Rows are points. Each table stands for the endless flat space through its points: a line for two points, a plane for three, and so on. Write the one point that lies in both, or say that there is none.

First:
-0.10,-0.28,-0.22
-0.10,0.07,-0.12
Second, 2 rows:
-0.18,-0.07,-0.09
-0.16,-0.10,-0.14
They share: no point

First:
-0.17,0.03,0.00,-0.21,-0.38,0.12
-0.16,-0.06,0.07,-0.18,-0.34,0.15
-0.22,-0.30,0.25,-0.16,-0.14,0.31
Second:
-0.05,-0.08,0.24,-0.19,-0.36,0.13
-0.11,-0.14,0.21,-0.15,-0.35,0.19
-0.10,-0.15,0.22,-0.12,-0.40,0.20
They share: -0.19,-0.18,0.16,-0.17,-0.24,0.23

First:
0.12,0.07,0.04,0.14,0.15,0.04,-0.32,-0.15
0.24,0.28,-0.11,-0.04,0.27,-0.14,-0.11,-0.15
Second:
0.37,0.07,-0.01,-0.02,0.09,-0.15,-0.39,-0.27
0.08,0.25,0.04,0.23,0.39,-0.13,-0.48,0.01
0.08,0.17,-0.14,0.03,-0.05,-0.15,-0.40,-0.05
-0.14,0.29,0.02,0.29,0.43,0.07,-0.22,0.09
They share: 0.16,0.14,-0.01,0.08,0.19,-0.02,-0.25,-0.15

First, 2 rows:
-0.09,0.15,-0.18,0.13,-0.28,-0.03,-0.13,-0.10,0.39
0.05,0.09,-0.20,0.21,-0.24,-0.03,-0.19,-0.06,0.29
Second:
0.23,0.06,-0.41,0.30,-0.36,0.07,-0.11,-0.06,0.02
0.15,0.17,-0.35,0.31,-0.32,-0.08,-0.24,-0.13,0.16
0.01,0.19,-0.23,0.26,-0.13,-0.23,-0.46,-0.02,0.39
-0.01,0.32,-0.28,0.30,-0.26,-0.32,-0.47,-0.21,0.37
They share: no point

First:
-0.02,0.05,-0.33,0.24,0.16,0.21,-0.11,0.04,-0.28,-0.22,0.36,-0.36
-0.06,0.12,-0.27,0.25,0.14,0.23,-0.23,0.06,-0.22,-0.28,0.25,-0.35
-0.14,0.12,-0.17,0.23,0.18,0.21,-0.31,0.08,-0.14,-0.28,0.13,-0.29
Second:
-0.18,-0.04,-0.21,0.15,0.38,0.29,-0.19,-0.06,-0.14,-0.26,0.17,-0.21
-0.12,-0.01,-0.18,0.21,0.20,0.08,-0.13,0.12,-0.20,-0.11,0.26,-0.27
They share: -0.14,-0.02,-0.19,0.19,0.26,0.15,-0.15,0.06,-0.18,-0.16,0.23,-0.25

First:
0.20,0.10,0.04,-0.24,-0.08,0.21,-0.23,-0.01,-0.13,0.02,-0.18,-0.09,-0.12,0.19
0.56,-0.25,0.06,-0.50,-0.16,0.15,-0.18,0.00,-0.06,-0.02,-0.26,0.29,-0.47,-0.25
0.19,0.03,0.18,-0.23,-0.30,0.04,-0.04,0.11,-0.25,-0.02,-0.37,-0.13,-0.22,0.19
-0.11,0.24,0.09,0.13,0.18,-0.08,-0.37,-0.07,-0.19,-0.17,0.02,-0.28,0.29,0.28
0.26,0.24,0.17,-0.22,0.00,0.11,-0.03,0.00,0.10,0.11,-0.43,-0.18,-0.26,0.08
Second, 5 rows:
0.46,0.17,0.25,-0.24,0.10,0.10,-0.15,-0.01,0.15,-0.01,-0.04,-0.05,-0.14,0.20
0.13,0.25,0.01,-0.17,0.25,0.06,-0.71,0.13,0.10,-0.30,-0.08,-0.29,0.12,-0.21
0.24,0.02,0.11,-0.21,0.28,0.07,-0.39,0.09,0.09,-0.29,0.01,-0.17,0.08,0.10
0.06,0.30,-0.11,0.06,0.06,-0.24,-0.32,-0.04,0.05,0.06,-0.41,-0.11,-0.11,-0.03
-0.03,0.26,-0.09,0.02,0.17,-0.15,-0.41,-0.07,-0.06,-0.02,-0.43,-0.17,0.04,-0.11
They share: no point

First, 3 rows:
-0.07,-0.28,0.05,-0.05,0.26,0.12,-0.09,-0.08,0.15,-0.09,0.44,-0.20,-0.25,-0.27,0.11,-0.35,-0.35,-0.09
0.09,-0.06,0.05,0.03,0.18,0.42,0.13,0.10,0.35,0.17,-0.02,0.20,-0.05,0.21,0.15,0.01,-0.03,0.07
0.08,-0.10,0.04,0.00,0.19,0.36,0.08,0.07,0.31,0.12,0.07,0.11,-0.07,0.11,0.12,-0.05,-0.10,0.04
Second (4 x 18):
0.02,-0.24,-0.03,-0.15,0.19,0.16,-0.18,0.07,0.24,0.03,0.18,-0.15,-0.01,-0.24,0.16,0.01,-0.24,0.08
0.31,-0.02,0.01,0.00,0.25,0.44,0.04,-0.02,-0.03,-0.03,0.43,0.28,-0.12,0.20,-0.18,-0.52,-0.19,-0.01
0.10,-0.01,-0.14,-0.21,0.12,0.32,-0.30,0.07,0.11,0.11,0.45,0.01,0.03,-0.20,0.07,-0.15,-0.29,0.04
0.24,-0.14,0.00,-0.06,0.25,0.32,-0.06,0.03,0.03,-0.04,0.29,0.15,-0.05,0.05,-0.06,-0.31,-0.18,0.08
They share: 0.06,-0.18,0.02,-0.06,0.21,0.24,-0.02,0.01,0.23,0.02,0.25,-0.07,-0.11,-0.09,0.06,-0.17,-0.24,-0.02

First (3 x 20):
-0.02,0.16,-0.35,0.37,0.31,-0.42,0.19,0.01,0.04,-0.08,0.09,0.18,0.28,-0.09,-0.25,-0.28,-0.17,-0.06,0.18,-0.05
0.16,0.08,-0.16,0.18,0.24,-0.22,-0.13,0.10,-0.22,-0.28,0.33,0.11,0.17,0.06,-0.47,-0.16,-0.08,0.09,0.31,-0.06
-0.50,0.46,-0.25,0.27,-0.11,-0.26,0.09,0.03,0.30,-0.24,0.23,-0.24,-0.12,-0.23,0.25,-0.34,0.11,-0.20,-0.08,0.15
Second:
-0.17,0.11,-0.44,0.23,0.05,0.03,0.19,0.07,-0.20,-0.16,0.12,-0.01,0.18,-0.23,-0.08,-0.05,-0.19,0.13,0.21,0.01
-0.25,0.07,-0.45,0.25,0.02,-0.09,0.19,0.12,-0.21,-0.25,0.04,0.10,0.26,-0.19,-0.15,-0.08,-0.09,0.08,0.15,0.11
-0.15,0.33,-0.08,0.26,0.13,-0.47,-0.11,0.05,0.17,-0.32,0.32,-0.01,0.01,0.03,-0.18,-0.38,0.13,-0.17,0.07,0.06
-0.09,-0.07,-0.56,0.14,-0.09,-0.03,-0.03,0.35,-0.29,-0.08,0.20,-0.05,0.15,-0.23,-0.28,-0.18,-0.17,0.11,0.15,0.36
-0.16,0.57,0.15,0.28,0.23,-0.70,-0.12,-0.05,0.44,-0.43,0.38,0.02,-0.06,0.10,-0.21,-0.44,0.27,-0.36,-0.01,-0.15
They share: -0.14,0.25,-0.22,0.24,0.10,-0.26,0.00,0.06,0.03,-0.24,0.26,-0.03,0.06,-0.08,-0.14,-0.25,-0.01,-0.05,0.13,0.03

First:
-0.01,-0.20,0.00,0.49,0.07,0.08,-0.32,0.25,-0.10,-0.13,-0.06,0.17,-0.03,-0.22,0.29,0.12,-0.02,0.39,-0.15,-0.04,0.20,0.30,0.32,0.35
-0.06,-0.26,0.31,-0.06,-0.26,0.26,-0.15,0.19,0.15,0.05,0.19,-0.09,0.02,-0.37,0.24,0.01,0.10,-0.04,0.21,0.12,0.24,0.21,0.13,0.05
-0.11,-0.28,0.08,0.39,0.03,0.12,-0.26,0.37,0.00,-0.09,-0.06,0.19,-0.03,-0.12,0.19,0.24,0.04,0.35,-0.07,-0.06,0.22,0.28,0.30,0.25
Second:
-0.43,-0.15,0.23,0.34,-0.14,0.19,0.05,0.59,-0.04,-0.04,-0.01,0.33,0.05,-0.12,0.26,-0.37,0.06,0.46,0.43,0.48,0.26,0.56,0.21,0.28
-0.02,-0.18,0.14,0.33,-0.20,0.08,-0.28,0.10,0.26,-0.41,0.20,-0.16,0.07,-0.35,0.23,-0.01,-0.01,0.16,0.02,-0.04,0.31,0.12,0.41,0.47
-0.16,-0.48,0.19,0.09,-0.20,-0.07,-0.36,0.15,0.20,-0.10,-0.09,-0.03,0.02,-0.28,0.01,-0.02,0.03,0.32,-0.02,0.16,0.26,0.19,0.08,0.21
0.03,-0.57,0.15,0.01,-0.11,-0.08,-0.52,0.03,0.13,0.05,-0.15,-0.06,-0.08,-0.31,0.01,0.27,0.05,0.19,-0.26,-0.07,0.18,0.10,0.02,0.06
0.00,-0.06,0.02,0.19,-0.12,0.46,-0.02,0.12,0.20,-0.27,0.36,-0.28,0.53,-0.43,0.21,0.21,-0.13,0.44,0.10,0.10,0.57,-0.04,0.33,0.35
They share: -0.05,-0.24,0.14,0.25,-0.07,0.16,-0.24,0.25,0.02,-0.05,0.04,0.07,-0.01,-0.26,0.25,0.10,0.04,0.21,0.01,0.02,0.22,0.26,0.24,0.21

First, 4 rows:
0.37,0.20,-0.07,0.05,0.23,0.04,-0.32,0.11,0.40,-0.33,-0.38,0.12,0.17,0.12,0.33,0.14,0.07,-0.07,-0.27,-0.28,0.36,-0.02,0.07,0.14
0.04,0.05,0.10,-0.05,0.34,0.08,-0.05,-0.23,0.04,-0.03,-0.15,0.14,0.05,0.14,0.11,0.25,0.30,-0.02,-0.30,-0.21,0.19,-0.19,0.01,-0.19
0.18,0.08,0.21,-0.13,0.39,0.20,-0.04,-0.12,0.07,0.01,-0.15,0.24,0.11,0.15,0.23,0.24,0.33,0.03,-0.26,-0.33,0.07,-0.23,0.11,-0.15
0.31,0.26,0.11,0.02,0.31,0.04,-0.19,0.05,0.28,-0.15,-0.38,0.24,0.28,0.20,0.37,0.27,0.16,-0.14,-0.34,-0.35,0.38,-0.22,0.22,0.24
Second, 5 rows:
0.02,-0.14,0.34,0.05,-0.03,0.01,-0.25,0.10,0.10,-0.30,0.02,-0.13,-0.10,0.05,-0.15,0.19,0.10,-0.44,-0.12,-0.31,0.00,0.15,0.16,-0.02
-0.16,0.01,-0.07,0.21,0.22,-0.05,-0.01,-0.20,0.17,-0.07,-0.12,0.33,0.27,0.47,-0.15,0.24,-0.05,-0.05,-0.08,0.00,-0.06,0.48,-0.10,0.06
0.09,0.03,-0.03,0.13,0.34,0.10,0.01,-0.02,0.23,-0.29,-0.14,0.13,0.17,0.17,0.05,0.19,0.13,-0.01,-0.32,-0.17,0.10,0.28,-0.14,-0.07
0.22,0.10,-0.18,-0.15,0.37,0.13,-0.09,-0.14,0.38,-0.30,-0.38,0.11,0.06,0.01,0.33,0.07,0.26,0.20,-0.44,-0.27,0.36,-0.05,-0.20,-0.26
-0.23,0.05,0.03,0.16,0.20,-0.12,0.12,-0.18,0.27,-0.08,-0.13,0.16,0.31,0.51,-0.17,0.12,-0.14,-0.02,-0.06,-0.13,-0.05,0.47,-0.12,0.13
They share: no point

First, 7 rows:
0.24,0.34,-0.16,-0.42,-0.04,0.10,-0.11,0.33,-0.16,-0.11,0.20,-0.15,-0.37,0.14,-0.55,-0.27,-0.52,-0.04,-0.19,-0.14,-0.01,0.37,0.01,-0.09
0.32,0.02,-0.28,-0.28,0.13,0.03,-0.06,0.38,0.35,-0.28,0.60,0.02,-0.55,0.25,-0.49,-0.64,-0.27,0.11,0.16,-0.22,0.01,0.12,0.18,-0.15
0.10,-0.04,-0.15,-0.23,0.03,0.18,0.06,0.26,0.25,-0.26,0.63,-0.07,-0.46,0.20,-0.43,-0.48,-0.11,0.04,0.36,-0.30,-0.06,-0.01,0.21,-0.06
-0.13,0.11,0.11,-0.34,-0.17,0.36,0.08,0.04,-0.25,-0.20,0.28,-0.40,-0.26,0.15,-0.38,-0.09,-0.11,-0.23,0.29,-0.21,-0.13,0.12,0.06,0.09
0.30,0.43,-0.29,-0.39,0.21,0.12,-0.16,0.59,-0.06,-0.06,0.32,0.07,-0.50,0.10,-0.62,-0.40,-0.59,0.18,-0.19,-0.24,0.16,0.25,0.16,-0.31
0.18,-0.25,-0.18,0.02,-0.29,0.13,-0.11,-0.27,0.04,-0.67,0.07,-0.19,-0.11,0.34,0.04,-0.34,0.22,-0.09,0.54,-0.02,-0.16,-0.17,0.03,0.12
0.31,-0.06,-0.32,0.13,-0.12,-0.09,-0.21,0.20,0.14,-0.16,0.18,0.36,-0.05,0.04,-0.15,-0.43,-0.37,0.44,-0.10,0.09,0.20,0.02,0.18,-0.25
Second:
0.15,0.06,-0.26,-0.25,-0.16,-0.08,-0.03,0.09,-0.04,-0.18,-0.02,-0.14,0.06,0.18,0.02,-0.25,-0.30,0.14,-0.01,-0.40,0.09,-0.17,-0.22,-0.09
0.14,-0.09,-0.07,-0.06,-0.02,0.00,-0.19,0.15,-0.14,-0.31,0.15,-0.05,-0.06,-0.01,-0.14,-0.15,-0.27,0.19,0.03,-0.09,0.07,-0.16,-0.05,-0.10
0.21,0.12,-0.28,-0.21,-0.21,0.09,-0.09,0.19,0.01,-0.31,0.13,-0.06,-0.03,0.16,-0.22,-0.51,-0.07,0.13,0.35,-0.24,-0.01,-0.13,0.19,-0.26
0.24,0.03,-0.23,-0.28,-0.12,-0.10,-0.17,0.27,-0.01,-0.35,0.07,-0.16,0.05,0.09,-0.10,-0.48,-0.17,0.15,0.22,-0.31,0.01,-0.28,-0.04,-0.31
0.01,-0.06,-0.18,0.01,-0.34,-0.02,-0.25,0.37,0.05,-0.30,0.06,0.11,-0.27,0.04,0.06,-0.46,-0.28,-0.06,0.14,0.02,-0.21,-0.13,-0.01,-0.42
They share: 0.11,0.03,-0.17,-0.04,-0.16,0.15,-0.09,0.09,-0.08,-0.25,0.16,0.03,-0.12,0.10,-0.20,-0.24,-0.18,0.14,0.16,-0.09,0.03,-0.03,0.13,-0.09
